Each point is reached from the start by the listed moves, each made once or not at all, plus a little noise. Is the number of moves made odd or even? Then give how often each move was made.
In the rows, zero is written as 128.

Moves:
(1): [211 124 124 222]
(2): [ 93 197  81 133]
Start: [116 114 140 116]
Points:
[118 113 137 117] -> even (0, 0)
[198 104 135 208] -> odd (1, 0)

Moves:
(1): [146 146 167  90 131 104 132 111]
(2): [126 161 127 123 144 132 132 163]
(3): [124  88 168 150 138 115 138 178]
(4): [131 138 151 169 121 112  64 115]
(5): [120 130 129 126 144 142 141 134]
(6): [147 114 111 101 138 101 103 146]
Start: [140 130 146 127 119 131 154 114]
Points:
[145 154 249 145 156  97 121 176] -> odd (1, 1, 1, 1, 1, 0)
[174 138 232 115 150  55  83 186] -> odd (1, 1, 1, 1, 0, 1)
[153 118 191 158 144  77  77 204] -> even (0, 1, 1, 1, 0, 1)
[162 130 208  77 172  86 159 209] -> odd (1, 1, 1, 0, 1, 1)
[172 128 207  79 156  71 146 202] -> even (1, 1, 1, 0, 0, 1)
[155 139 225 106 146  97 173 184] -> odd (1, 1, 1, 0, 0, 0)

Moves:
(1): [ 93 103 115 174 106 125 113 138 122 164 118 125  95 114]
(2): [158 135 141 125 151 120 111 125 159 128 120 110 157 144]
(3): [161 158 153 125 149  98 131 127 125 111 113 114 110  87]
(4): [141 138 108 139 124 101 108 120 160 119 148 141 106 143]
(5): [154 128 145 142 179 126 168 111 120 125 160 147 146 122]
(6): [ 79 177  70 131 154 139 125 168 111 150 131 137 115 145]
(7): [119 140 110 103 147 119 146  93 134 130 124 117 127 116]
(8): [116 130 133 125 131 109  98 131 137 142 119 159 130 116]
(9): [124 117 134 115 123 170 119 154 148 147 133 155  82 123]
(10): [158 148 106 113  96 134 150 109 137 181 114 145 142 131]
(11): [121 121 115 131 112 122 135 164 144 130 153 121 134 102]
Start: [156 101 150 103 130 165 181 154 118 122 164 102 102 112]
Points:
[196 209  62  60 162 139 180 190 211 186 175 117  52  83] -> even (0, 1, 1, 1, 0, 1, 1, 0, 1, 1, 1)
[104 144  60 161 133 132 129 223 174 174 195  95  71 120] -> odd (1, 1, 0, 1, 0, 1, 0, 0, 0, 0, 1)
[179 182  66  82 198 149 249 161 154 203 196 120 150 102] -> even (0, 1, 0, 0, 1, 1, 1, 0, 0, 1, 1)

Moves:
(1): [132 105 126 118 141 134 128 135 121 136 118 138 123 126 128 121 131 114
 124]
(2): [135 117 125 129 151 136 118 117 125 142 133 132 136 143 123 109 108 113
 135]
(3): [117 114 150 128 135 139 129 118 114 116 126 110 120 101 123 163 120 154
 166]
(4): [142 129 127 112 149 122 132 117 134 116 112 121 120 136 143 132 116 117
 135]
(5): [157 119 146 110 112 114 138 112 160 128 148 137  97 103 134 112 115 133
 137]
(6): [ 99 120 137 114 133 127 130 134 141 139 131 130 138 158 136 136 127 156
  99]
(7): [119 130 128 133 128 100 129 111 133 150 135 121 123 118 118 131 117 108
 111]
(8): [128 120 141 139 149 129 145 133 133 115 120 109 143 117 155 125 130 130
 125]
(9): [121 142 138 120 119 124 125 126 126 144 120 117 146 106 149 141  93 135
 137]
(10): [133 131 122 163 138 148 122 158 142 149 115 145 122 130 121 139 140 127
 114]
(11): [156 134 130 115 141 119 123 136 143 136 118 153 129 112 116 124 155 130
 128]
(12): [113 127 139 142 113 126 150 113 128 172 131 107 111 131 120 116 128 101
 134]
(13): [133 118 151 130 168  89 127 121 123 128 147 134 105 125 128 114 102 135
 143]
(14): [115 119 149 148 131 129 123 116 126 129 108 129 145 133 132 117 125 127
 122]
(15): [131 114 115 118 144 124 123 128 121 132 121 116 132 125 129 113 129 133
 125]
(16): [124 122 114 132 126 132 127 125 137 127 142 147 124 124 144 122 120 123
 134]
(17): [144 108 127 143 122 114 127 131 134 151 130 121 134 136 113 126 119 140
 137]
(18): [118 122 107 124 129 134 156 119 144 126 118 144 134 115  98 132 118 145
 124]
Start: [107 116 138 128 127 112 126 117 129 134 132 108 144 133 133 120 132 118
 113]
Points:
[170  84 173  87 234  17 134  64 185 174 150 114 118  59 188  64  38  99
 141] -> even (0, 1, 0, 1, 1, 0, 1, 1, 1, 0, 1, 0, 1, 0, 1, 1, 0, 0)
[112  70 174 127 180  60 145  69 122 194 138  58 111  94 161 125  38 131
 199] -> even (0, 0, 1, 1, 0, 0, 0, 0, 1, 0, 0, 1, 1, 0, 1, 1, 1, 0)
[109  98 146 135 162  74 124 107 132 134 165 135 117 126 153 101  98 120
 135] -> even (0, 0, 0, 0, 0, 0, 0, 0, 0, 0, 0, 0, 1, 0, 0, 1, 0, 0)
[ 77  92 169 121 124  72 175  80 166 246 116  85 158  85  81 164  84 163
 121] -> even (0, 0, 1, 0, 0, 1, 1, 0, 1, 0, 1, 1, 0, 0, 0, 0, 1, 1)
[ 98   7 232 117 202  52 167  61 161 205 122  57 115  92 199  96  25 154
 169] -> odd (1, 0, 1, 1, 1, 1, 0, 1, 1, 0, 0, 1, 1, 1, 1, 1, 1, 0)

Moves:
(1): [139 126 132 137 127 135 136 136 138 138 132 142 123 131 122 120 120 131
 129 119 119 134 138 120 144 128]
(2): [134 130 133 129 140 123 121 120 121 111 134 141 138 142 130 103 113 147
 131 134 135 126 126 127 120 104]
(3): [137 123 133 105 118 144 116 128 139 116 132 135 138 128 118 125 133 120
 138 135 131 128 138 113 137 109]
(4): [117 127 141 120 137 124 126 124 136 135 121 129 122 122 129 138 110 123
 137 124 117 117 114 133 133 127]
(5): [120 131 120 142 129 123 144 134 135 127 154 130 116 124 127 124 129 123
 151 138 131 120 108  95 133 148]
(6): [121 121 128 131 144 130 135 131 135 136 129 113 154 130 131 142 141 120
 143 108 133 126 135 105 121 112]
(7): [114 129 139 139 117 130 147 128 147 122 130 125 139 121 131 135 143 147
 149 118 137 121 129 148 129 142]
(8): [115 133 127 128 133 134 141 127 100 130 151 149 125 137 131 131 135 107
 115 137 117 126 139 144 112 129]
(9): [102 129 118 121 133 146 138 121 144 107 138 126 126 121 114 131 126 131
 111 130 118 125 150 130 135 128]
(10): [139 123 105 152 143 154 127 142 116 126 125 139 115 119 136 121 120 137
 145 134 128 108 154 115 119 135]
(11): [133 128 124 113 127 130 137 111 122 127 143 114 136 116 138 136 124 134
 136 111 131 130 126 121 135 120]
(12): [123 125 135 116 120 134 142 103 137 134 128 127 135 143 113 113 121 126
 138 130 129 118 140 133 120 144]
(13): [133 139 131 128 138 152 101 141 150 147 154 112 116 138 120 128 135 124
 126 131 139 121 128 150 125 119]
(14): [123 136 116 139 119 129 120 112 126 129 134 129 137 133 121 132 132 114
 146 133 111 120 134 135 146 137]
(15): [136 118 129 137 133 140 135 128 134 136 130 145 119 140 119 141 133 140
 123 136 136 122 125 116 143 132]
(16): [143 110 122 129 120 125 135 125 154 134 133 153 139 126 105 140 132 127
 155 145 114 126 103 132 109 110]
(17): [137 142 133 132 127 132 115 110 121 123 119 134 127 131 130 127 136 130
 133 129 134 120 126 111 131 125]
(18): [123 116 137 135 131 106 126 116 128 137 120 118 100 108 122 132 145 138
 129 121 109 124 152 128 135 135]
(19): [139 119 138 133 112 125 119 139 125 124 128 138 121 145 145 135 133 134
 113 114 121 132 134 106 127 120]
(20): [114 121 108 131 135 142 119 126 132 124 124 137 124 124 126 122 131 124
 124 117 127 134 117 132 124 132]
(21): [135 116 137 124 130 131 119 119 139 140 137 145 146 126 154 115 126 115
 123 147 126 136 138 125 137 129]
(22): [131 140 109 130 128 114 141 153 122 146 132 135 134 130 138 132 126 115
 115 140 149 116 134 117 139 121]
(23): [115 148 128 132 126 154 139 127 117 124 125 118  99 123 156 130 131 129
 131 139 139 129 131 137 134 128]
(24): [122 120 135 137 114 139 125 133 117 127 144 130 136 117 112 118 120 140
 117 142 123 113 130 133 130 130]
Start: [125 124 134 130 140 122 116 145 128 129 107 126 135 143 139 123 127 125
 109 150 125 103 143 120 142 137]
Points:
[109 136 128 158 187 213  96 153 144 135 146 139  97 125 131 125 130 155
 126 192 152  14 224  74 180  78] -> odd (0, 1, 1, 1, 0, 1, 0, 0, 1, 1, 0, 0, 1, 0, 1, 0, 1, 1, 0, 0, 0, 1, 1, 1)
[123 113 140 144 186 181 111 111 166 176 174 139 151 124 137  88  97 142
 134 161 122  26 246  80 176  99] -> even (1, 1, 0, 1, 0, 1, 0, 0, 1, 1, 1, 1, 1, 0, 0, 0, 1, 1, 0, 0, 1, 1, 0, 1)
[107 104 155 139 108 171 139  74 203 117 161 174 108 114 159 171 168 137
 192 178  88  60 161  58 212 136] -> even (0, 0, 1, 1, 1, 0, 1, 0, 1, 0, 1, 0, 0, 1, 1, 1, 1, 1, 1, 0, 1, 0, 1, 0)
[121 140 103 114 119 143 151 135 154 141 156 147 133 123 148 154 121  85
 195 193 125  66 108  81 183 112] -> even (0, 0, 1, 1, 1, 0, 0, 0, 0, 0, 1, 0, 0, 1, 0, 1, 0, 0, 0, 0, 0, 1, 1, 0)
[114  84  77 159 131 183 123 160 200 127 141 194 199 136 151 144 161  97
 165 161 112  66 203  72 157 104] -> odd (0, 0, 1, 0, 0, 1, 1, 0, 1, 1, 0, 0, 0, 1, 0, 1, 0, 0, 1, 1, 1, 1, 0, 0)
[ 63  97 107 150 184 197 128 120 175 149 180  93 105  98 102 121 120 136
 161 131 103  32 191  88 145 158] -> odd (0, 0, 0, 1, 1, 1, 0, 0, 1, 1, 1, 1, 1, 0, 0, 0, 0, 1, 0, 1, 0, 0, 0, 1)
[ 86  80 156 137 141 160 111 131 145 113 185 209 114 134 135  78 112 121
  91 175  62  82 194  70 173 120] -> even (1, 1, 1, 1, 1, 0, 0, 1, 1, 0, 0, 0, 0, 0, 0, 0, 0, 1, 1, 1, 1, 0, 0, 1)
[109 126 112 185 145 176 149 117 142 141 135 141 125 123 212 169 179 146
 146 148 133  51 249  51 207 138] -> odd (0, 0, 0, 0, 0, 1, 1, 0, 1, 1, 1, 0, 0, 1, 1, 0, 1, 1, 1, 0, 1, 1, 1, 0)
[ 95 123 139 126 153 180  99  80 146  94 123 139 114 134 155 129 139 135
 146 103  85  86 204  57 199  77] -> odd (1, 1, 1, 1, 0, 1, 0, 0, 1, 0, 1, 0, 0, 1, 0, 0, 1, 1, 1, 1, 0, 0, 1, 0)
[111 116  94 114 166 173 121 131 155 141 146 138 192 119 167 141 111  84
 153 161 119  58 214  63 190 103] -> odd (0, 0, 1, 1, 0, 1, 0, 0, 1, 1, 1, 0, 0, 1, 0, 0, 0, 0, 0, 0, 1, 1, 0, 0)
